Each row of a before or after table is a point. The points were changed in one or more steps. Then noise was added and the rows were shuffled. The steps act on how far a point lies along the listed directions, d1 being the first. Write out the steps. A step turns or swaps two directions, mirrors them in a line or flattens them onto one, adds a multiple of one to another, or multiplies one. Angles are multiples of 10 degrees, from the lower direction toward the higher: turns from -170 to 170, lines from 10 to 170 but not 90. Use the fewest steps. Two steps may share a direction if one is a turn and the other turns, adds or multiplies; they go together, in the order done. Otherwise the lowest direction goes first.
In the rows, 128 means zero.

Directions:
(1): [ 69 138]
(2): [118  69]
Before, 12 rows:
[[ 76 125]
 [103 131]
 [151 125]
 [106 151]
 [ 70  94]
 [102 101]
 [136 117]
 [151 143]
 [103 102]
 [ 90 156]
 [107 115]
 [120 101]]
After (12 x 2):
[[143 131]
 [107 194]
 [130  99]
 [114  46]
 [ 71   7]
 [ 87 101]
 [ 98  47]
 [107  82]
 [111 128]
 [153 183]
 [ 97  42]
 [118 187]]
Steps: multiply d1 by 0.7; multiply d2 by 3

Directions:
(1): [153 110 125 113 148  32]
(2): [197 169 180 135  88 127]
Before, 9 rows:
[[ 50  77  60 135 174 174]
 [129 152 131 124 116 165]
 [106 155 145 144 120 175]
 [ 88 144 102 144 138 177]
 [131 161 159 116 133 179]
 [ 79  65  69 110 191  49]
 [ 52  91  77 115 167 137]
 [232 169 166 101  67  44]
 [107  97  83 102 129 115]]
After (9 x 6):
[[215 145 143  97  94   8]
 [143 136 123 112  81 171]
 [ 99 146 134 131 115 227]
 [ 80 129  89 137 150 151]
 [ 97 116 124 103 182 111]
 [ 82 124  99 161 126 250]
 [160 175 173 153  72 229]
 [110 117  94 121 147 120]
 [ 78 118 105 133 161 115]]
Steps: swap d1 and d2

Directions:
(1): [151 143 165  17 181 156 119 153 162 158 153 137]
(2): [144  78 229 124 103  64 148 153 138 106  87 153]
(3): [148  68  84 146 167 126 168 111 155 146 146 230]
Before (12 x 12):
[[133 125 116 128 135 131 130 129 138 134 127 143]
 [132 128 135  88 152 145 126 135 147 139 136 124]
 [125 124 156 129 119 114 134 131 124 122 120 130]
 [134 144 133 113 124 138 123 130 124 130 128 106]
 [133 120 125 118 136 128 128 125 138 134 129 139]
 [133 140  91 117 150 153 130 121 130 145 146 133]
 [128 125 116 146 125 129 131 123 126 131 122 131]
 [130 120 126 121 132 124 140 122 136 136 133 143]
 [129 148 115 110 143 149 123 132 132 139 139 112]
 [133 132  98 129 152 142 126 113 138 140 143 144]
 [127 119 122 130 129 131 127 124 131 132 133 143]
 [132 134 143 102 135 137 115 135 128 134 132 120]]
After (12 x 12):
[[117 179  73 115 145 177 108 122 121 144 153  82]
 [128 130 119 101 149 148 127 129 143 138 138 123]
 [137 100 117 128 141 119 153 118 145 140 135 176]
 [129 110 206 124 103  86 138 144 125 111 100 128]
 [124 172 136 111 111 146 106 132 111 124 125  63]
 [131 106 107 134 139 133 136 119 138 137 139 167]
 [137 106 116 125 142 126 137 121 143 137 132 162]
 [133 131  28 142 181 172 134  93 145 159 172 176]
 [137 111  95 134 147 136 140 122 145 141 136 170]
 [130 123 102 145 134 135 135 120 131 136 130 142]
 [126 146 151 106 123 135 107 138 121 128 126  95]
 [126 158   8 130 176 197 128  99 130 164 178 144]]
Steps: multiply d1 by 0.7; multiply d2 by 3; multiply d3 by 3

Directions:
(1): [172  87  75 115  35 154  65 154  75 144  89 170  93 143  49  95 152 152
 115 188 135 171 140 109]
(2): [157 130  76 122 159 121 186  93 117  60 188 145 141 168 125 213 152 170
 104 161 155 177 153  36]
(3): [155  71 110 132 148  89  88 168  42  63 139 105 147 156 185 100  92 187
  77  64  92 125 171 169]
(4): [143 174 120 143 133 144 217 133  98 203 125 129  93 188 152 108  92 101
  51 188  51 130 171 149]
(5): [ 69 189 121 236 109 176 115 172 110  87 102 115  85 105 122 147 179 145
 141  98  88  87 191  78]
(6): [ 85 119  96  95  52 134 153 112  83 123 127  58 243  95 101 135  96  79
 117 122  73 106 113  73]
Before:
[[100 128  88 164  78 172 138 157  59 105 132 106 114 147 111 124 133 140
   97 129  57 119 169 103]
 [146 105 128 116 155 104 113 143 129 103 139 132 122 146 158 121 125 147
  139 101 152 134 112 151]
 [ 98 136 140 140 122 130 128 153 130 166 114 123 142 117 152  89 104  86
  103 118  87  98 132 186]
 [121 128 112 181  83 152  85 164  72 140 110 109 119 127 134  98 130 149
  126 118 103 120 155 145]
 [134 148 143 135 132 124 123 123 130 129 126 138 127 125 134 139 125 127
  118 134 125 112 107 144]
 [123 118 105 156  83 144  62 147  93 110 115 130 114 113  70 117 176 164
  147 130 137 143 138  96]
 [119 141 111 140 163 113 152 123 120  79 160 117 149 128 168 185 119 151
  108 105 113 121 150 108]
 [181  60 145  83 102  96  82 125 121 165 111 138 131 138 150  83 110 135
  135 145 151 149  94 196]
 [125  79  84 107  58 144  72 152  75 107  99 123 170 119 105  84 116 126
  114 115  89 116 117 124]
 [140 100 125 108  96 124 134 102 135 123 114 152 127 116 108 136 145 121
  156 153 150 138 116 101]]
After, 10 rows:
[[124 122 118 144 197  87 147 138  95  47 168 101 156 142 213 182 101 175
   86  64  95 111 168 133]
 [153  98  98 142  68 142  39 151  81 120 108 154  90 125  54 102 181 179
  140 147 150 167 139 106]
 [131 155 147 133 130 125 130 118 135 134 125 137 128 120 132 144 124 121
  123 139 129 109 105 143]
 [131 123 122 106  70 147 146  93 160 150 104 163 121 103  69 148 164  98
  175 187 163 143 102  74]
 [139  94  82 166  96 151 102 184  19  80 129 120  92 175 135 101 124 184
   69 113  52 136 191 139]
 [153  79 123 116 163  81 102 158  91  72 147 118 143 154 186 111 106 167
  116  70 131 131 131 164]
 [147  43  69 124  47 136  26 192  10  65  91 121 159 138 118  61 112 173
   82  86  64 122 160 144]
 [100 129 140 148 132 124 127 162 117 155 122 116 140 120 172  88  98  99
   96 105  79  90 146 199]
 [178  44 117  91  69  96  64 145  63 135 107 114 161 135 145  76  98 146
  113 124 119 142 117 185]
 [155  84  96 169  95 128  48 184  29 117 113 117 114 152 159  76 115 194
   94  96  99 136 179 173]]
Steps: multiply d1 by 1.6; multiply d3 by 3; turn d5 and d6 by -30 degrees; multiply d5 by 0.7
